Each point is reached from the start by the listed moves, each made once or not at all, plus a little noise. Say if it took an odd or an even number of moves. Then give how often each move was made.
In the rows, zero is written as 128.

Moves:
(1): [206 120 195]
(2): [135 124  85]
Start: [124 127 104]
Points:
[205 111 127] -> even (1, 1)
[199 125 169] -> odd (1, 0)

Moves:
(1): [154  75 134 103 138 115]
(2): [204 179 134 159  85 142]
(3): [138 134 150 111 166 117]
(4): [104 107 100 161 142 147]
Start: [160 128 103 139 122 117]
Points:
[188  77 105 111 134 104] -> odd (1, 0, 0, 0)
[235 107  86 182 100 138] -> odd (1, 1, 0, 1)
[222 163 104 190 127 140] -> odd (0, 1, 1, 1)
[249 186 132 158 114 121] -> even (0, 1, 1, 0)

Moves:
(1): [156 127 132 104 142 137 143 119 117]
(2): [115 152 153 135 125 106 162 129 135]
(3): [ 97  88 154 116 123 126 124 135  87]
(4): [172 108 147 152 122 104 132 131 131]
(5): [139 131 123 143 175 127 142 156 108]
(6): [105 112 159 154 120 194 167 171 152]
(7): [120 120  82 137 102 116 164 142 105]
(8): [127 151 127  96  91 136 111 183 125]
(9): [142 113 125  98 147  99 120 123 180]
Start: [121 133 127 147 125 116 161 134 136]
Points:
[138 174 103 123 121  98 244 226  85] -> odd (1, 1, 0, 0, 1, 0, 1, 1, 0)
[133 137 122 161 173 116 174 162 116] -> odd (0, 0, 0, 0, 1, 0, 0, 0, 0)
[155 131  80  70  96  90 186 190 150] -> even (1, 0, 0, 0, 0, 0, 1, 1, 1)
[ 98  75 138  85  83 155 221 241 132] -> even (1, 0, 1, 0, 0, 1, 1, 1, 1)
[ 76 115 177 142 115  93 192 144 100] -> even (0, 1, 1, 0, 0, 0, 0, 0, 0)
[187 104 106 156 110  90 217 143 107] -> odd (1, 0, 0, 1, 0, 0, 1, 0, 0)
[151 126 151 103 161 169 205 249 176] -> odd (1, 0, 0, 0, 1, 1, 0, 1, 1)

Moves:
(1): [144 126 121 106 138 117 107 107 123 123 111 119 119]
(2): [129 149 141 132 117 145 110 126  99 140 120 145 148]
(3): [145 110 168 116 132 149 128 141 156 128 133 160 167]
(4): [140 114 110 176 145  96 159 112 124 130 116 132  92]
(5): [121 145 131 123 139 105 136 118 111 131 121 134 127]
(6): [137 129 108 139 162 130 135 108  99 116 155 109 147]
(7): [139 156 138 155 120 118 138 128 108 100 124 109 137]
(8): [147 142 114 120 141 126 129 140 123 121 151 143 119]
(9): [154 146 129 103 132 153 145 121 127 142 127 137 121]
(10): [136 127 125 129 145 132 133 185  99 136 113  90 120]
(11): [140 129 141 125  96 105 133 123 115 151 138 126 130]
(12): [138 118 117  93 119 134 136 126 101 114 112 141 118]
Start: [138 122 121 122 121 119 117 139 132 136 151 102  93]
Points:
[203 163 171  82  98 182 132 139  85 123 127 152 145] -> odd (0, 1, 1, 0, 0, 0, 1, 0, 1, 0, 0, 1)
[239 148  61  89 196 130 145 143   7 133 130  98  49] -> even (1, 1, 0, 1, 0, 1, 0, 1, 1, 1, 0, 1)
[233 187 155  43 135 140 122 122  54 109 126 170 125] -> even (1, 1, 1, 0, 1, 0, 1, 1, 1, 0, 0, 1)
[180 129  77 124 166  73 167 179  49 127 125  99  29] -> odd (0, 0, 0, 1, 1, 0, 0, 1, 0, 1, 0, 1)
[220 150 117  77 190 106 133 168  26  81 148  87 122] -> even (1, 0, 1, 0, 1, 1, 1, 1, 0, 1, 0, 1)
[190 134  74 115 174  99 188  84  55 128 142 117  57] -> odd (0, 0, 0, 1, 1, 1, 0, 0, 1, 0, 0, 1)
[188 180 169 131 147 128 125 209  61 123 146 112 140] -> even (0, 1, 1, 0, 1, 0, 1, 1, 0, 1, 0, 0)

Moves:
(1): [139 123 129 113 132 123 134 130 131 129 118 121 119 120 140 125 124 128
 123 139]
(2): [147 151 113 117 115 122 106 122 113 110 145 124 141 159 141 115 149 145
 129 173]
(3): [116 129 121 137 115 130 124 129 134 148 142 100 129 131 144 113 138 118
 119 121]
(4): [134 125 129 120 110 124 134 149 134 133 122 134 130 122 123 133 142 132
 114 130]
(5): [128 123 136 145 126 133 124 133 139 122 137 125 133 116 119 127 126 150
 138 139]
(6): [135 108 132 130 146 139 123  95 132 131 147 137 129 133 142 140 152 103
 151 130]
(7): [142 114 118 141 110 143 118 131 117 124 137 130 135 151 126 134 112 138
 126 135]
(8): [127 144 119  97 112 123 130 122 150 109 153 128 131 126 104 124 136 119
 132 128]
(9): [140 122 132 140 120 118 124 130 140 138 127 133 126 136 126 128 130 128
 129 138]
(10): [132 131 153 127 116 140 138 138 131 109 125 124 100 136 123 150 119 119
 109 119]
(11): [126 140 116 135 124 127 114 144 127 132 141 126 109 138 105 128 136 138
 169 143]
(12): [120 127 140 128 113 112  78 109 117 131 120 115 118 125 143 125 126 128
 120 131]
(13): [133 130 118 134 148 133 126 136 136 133 141 134 125 113 141 132 119 123
 122 131]
(14): [123 122 148 115 125 139 125 122 134 137 129 139 111 136 126 127 134 130
 122 144]
(15): [143 131 114 117 140 126 130 126 140 144 135 122 111 129 150 117 137 156
 141  93]
(16): [123 114 130 120 140 135 104 140 139 117 125 115 129 134 141 123 131 120
 122 126]
(17): [121 112 115 118 141 129 129 132 117 127 125 118 129 142 116 132 147 134
 110 135]
(18): [129 131 136 126 120 126 111 148 114 132 121 121 161 138 159 171 110 123
 136 128]
(19): [116 116 156 125 132  98 156 136 136 133 159 117 139 126 142 110 117 149
 128 121]
(20): [109 127 119 128 119 117 135 126 121 117 127 129 119 114 137 129 135 152
 124 127]
Start: [118 120 127 136 134 120 137 128 157 136 140 134 121 127 139 132 105 145
 129 110]
Points:
[ 93 152 135  84  51  74 120 174 167 135 226 100 135 162 164 129 149 199
 150 175] -> odd (0, 1, 1, 1, 0, 0, 0, 1, 0, 0, 1, 0, 0, 1, 0, 0, 0, 1, 1, 1)
[104  55 156 142  82  86  94 173 186 144 182  60  83 152 189 117 130 229
  75  86] -> even (0, 0, 1, 1, 1, 0, 1, 0, 1, 1, 0, 1, 0, 0, 1, 1, 1, 0, 1, 1)
[137  73 174  84 183 118 154 141 177 161 189 112  95 149 227 183 108 155
 120  98] -> odd (1, 0, 0, 0, 0, 1, 0, 0, 0, 1, 0, 0, 1, 1, 1, 0, 1, 1, 1, 0)
[143 133 125 178  74 111  47 149 146 100 187 121  74 162 151 149 106 211
 143 197] -> odd (0, 1, 0, 0, 1, 0, 1, 0, 1, 1, 1, 1, 1, 0, 0, 0, 0, 0, 0, 1)
[111 138 103  64 126  86 112 157 211 139 249  82  74 146 202  69 156 210
 152 150] -> odd (1, 1, 1, 0, 0, 0, 0, 1, 0, 0, 1, 0, 1, 1, 1, 1, 0, 0, 1, 1)
[ 87  90 129 143  76  97 108 203 155 147 190  83 147 156 191 144  99 190
 143 118] -> even (0, 0, 1, 1, 0, 0, 1, 0, 0, 0, 1, 0, 0, 0, 0, 1, 0, 1, 1, 1)
[147  86 167 145  56  97 126 163 164 125 213  91 145 172 225 172 124 191
 120 175] -> even (1, 1, 1, 1, 1, 1, 1, 0, 1, 1, 0, 0, 0, 0, 0, 0, 0, 1, 1, 1)
[155  57 159 159 151 122 137 157 178 152 214 112 130 168 203 189  96 189
 139  97] -> even (0, 0, 0, 0, 1, 1, 1, 0, 1, 1, 0, 0, 1, 0, 1, 0, 1, 1, 1, 0)
[107 114 179 126  87  73  89 170 178 122 195  89 114 155 124 175 101 181
 152 139] -> odd (0, 0, 0, 0, 1, 0, 0, 1, 1, 1, 1, 1, 0, 0, 0, 0, 1, 1, 1, 0)
[127 139 147  76  73  99 119 198 191 135 235  73 108 185 152 140 158 220
 139 150] -> even (0, 1, 1, 1, 1, 0, 0, 1, 0, 1, 1, 0, 0, 1, 1, 0, 1, 1, 1, 0)

Moves:
(1): [111 142 129 134 123 129 121 118 124 116 129 115 137 158 133 143 135 132
 117 106 123 119 113 144 135 119]
(2): [131 126 137 129 122 150 148 124 133 136 145 123 121 118 109 109 112 133
 129 116 112 127 148 135 138 126]
(3): [144 112  99 132 102 141 120 121 130 127 138 145 130 130 116 121 110 117
 143 119 122 139 116 134 142 111]
(4): [123 142 132 140 136 106 118 135 111 116 131 142 125 118 132 123 133 126
 116 148 137 117 139 124 144 132]
(5): [106 123  93 142 112 116 159 130 127 119 125 110 115 148 128 134 121 138
 142 130 109 113 124 133 120 138]
(6): [118 135 131 122 126 120 121 127 129 139 124 128 122 120 121 128 120 123
 131  98 129 138 116 138 126 143]
(7): [130 137 107 134 124 144 117 131 147 129 106 103 137 143 116 131 114 121
 129 129 121 126 126 137 131 153]
(8): [131 131 110 128 121 125 127 129 145 116 149 111 133 133 117 135 128 138
 137 118 131 128 152 122 115 120]
(9): [132 124 116 120 123 136 126 117 133 127 133 112 112 119 109 131 143 131
 119 132 115 129 117 129 134 115]
(10): [135 145 127 150 126 135 128 161 128 110 128 140 123 130 129 122 125 141
 128 142 125 127 110 132 117 131]
(11): [123 119 133 127 122 129 126 131 116 120 128 125 130 118 145 132 134 118
 125 127 133 140 134 133 134 130]
(12): [140 128 138 129 137 124 132 131 135 125 147 135 121 130 136 135 120 127
 130 139 113 108 128 135 125 134]
(13): [115 124 140 138 170 124 110 114 112 131 137 127 114 119 135 114 118 127
 122 126 124 131 132 114 137 134]
(14): [138 130 106 129 124 127 147 132 130 127 137 129 131 148 127 138 146 133
 121 115 134 135 110 122 137 130]
(15): [138 149 139 105 150 121 135 137 126 122 132 129 113 118 126 118 134 122
 148 105  94 122 134 125 140 132]
(16): [117 124 113 101 108 124 125 137 118 141 159 115 141 137 140 118 114 145
 119 110 131 120 126 131 116 126]
(17): [163 125 131 136 125 130 134 129 133 133 130 128 132 138 118 123 119 121
 124 141 112 128 148 141 113  99]
(18): [113 128 106 105 107 151 132 101 120 140 138 134 133 166 130 131 144 116
 139 134 137 140 121 142 103 128]
(19): [130 137 139 126 119 118 120 123 136 112 132 131 117 139 134 127 126 135
 127 145 152 149 117 121 140 124]
(20): [120 126 139 113 126 120 131 141 147 121 128 134 109 151 120 134 133 111
 141 118 128 114 103 129 137 130]
(21): [116 133 127 134 125 123 115 121 133 126 138 123 135 128 138 124 137 124
 123 127 128 129 121 118 133 117]
(22): [156 130 123 145 114 126 133 122 105 120 131 111 121 144 129 122 139 122
 145 121 143 122 107 115 136 114]
(23): [122 119 130 125 114 123 119 119 119 124 121 136 134 131 131 146 136 123
 109 122 126 148 131 109 125 130]
(24): [121 134  98 125 121 124 137 128 133 107 131 124 145 125 121 137 122 103
 120 123 134 122 115 121 104 109]
Start: [126 127 123 118 128 127 129 110 120 117 103 128 103 134 138 141 136 144
 129 113 142 142 128 142 119 137]
Points:
[176 144  10 153  86 151 195  98 105  55 217 101  80 208 121 119 125 104
 185  75  71 132 108 146  92  70] -> odd (0, 1, 1, 0, 1, 0, 0, 1, 0, 1, 1, 1, 1, 1, 1, 0, 1, 1, 0, 0, 1, 1, 0, 1)
[ 99 171  13  82 112 147 194 140 156  77 200  79  75 235 111 135 104 134
 172  54  71  90  93 155  74 162] -> odd (0, 1, 0, 0, 1, 0, 1, 1, 0, 1, 0, 1, 1, 1, 1, 1, 0, 1, 0, 1, 0, 0, 0, 1)
[ 94 180  78 155  83  95 108  91  61  83 170  95  82 245 170 116 131 161
 127 106 156 137  67 158 105 106] -> even (1, 0, 0, 1, 1, 1, 0, 0, 0, 1, 0, 0, 1, 0, 0, 1, 1, 1, 1, 0, 1, 1, 0, 0)
[ 99 146 105  98  71  86 132 103  97  78 145  88 106 198 179 154 142 150
 112  75  97 158 125 146 123 100] -> odd (1, 0, 0, 0, 1, 0, 0, 0, 0, 0, 1, 0, 0, 0, 1, 1, 1, 0, 1, 0, 1, 0, 1, 0)
[159 164 131 107 142 115 105  93  94  80 117 111  56 210 143 117 149  85
 165 126 143 149 109 142 155 134] -> even (0, 0, 0, 1, 0, 0, 1, 0, 0, 0, 1, 0, 1, 0, 1, 0, 1, 1, 1, 1, 0, 1, 0, 0)
[161 168   7 146  86 123 133  92 103  42 169 100  41 232 112 150 154 141
 162 118 106 156  72 113 145 143] -> odd (0, 0, 1, 1, 1, 0, 1, 1, 1, 1, 0, 1, 1, 1, 1, 0, 0, 1, 1, 0, 0, 1, 1, 0)
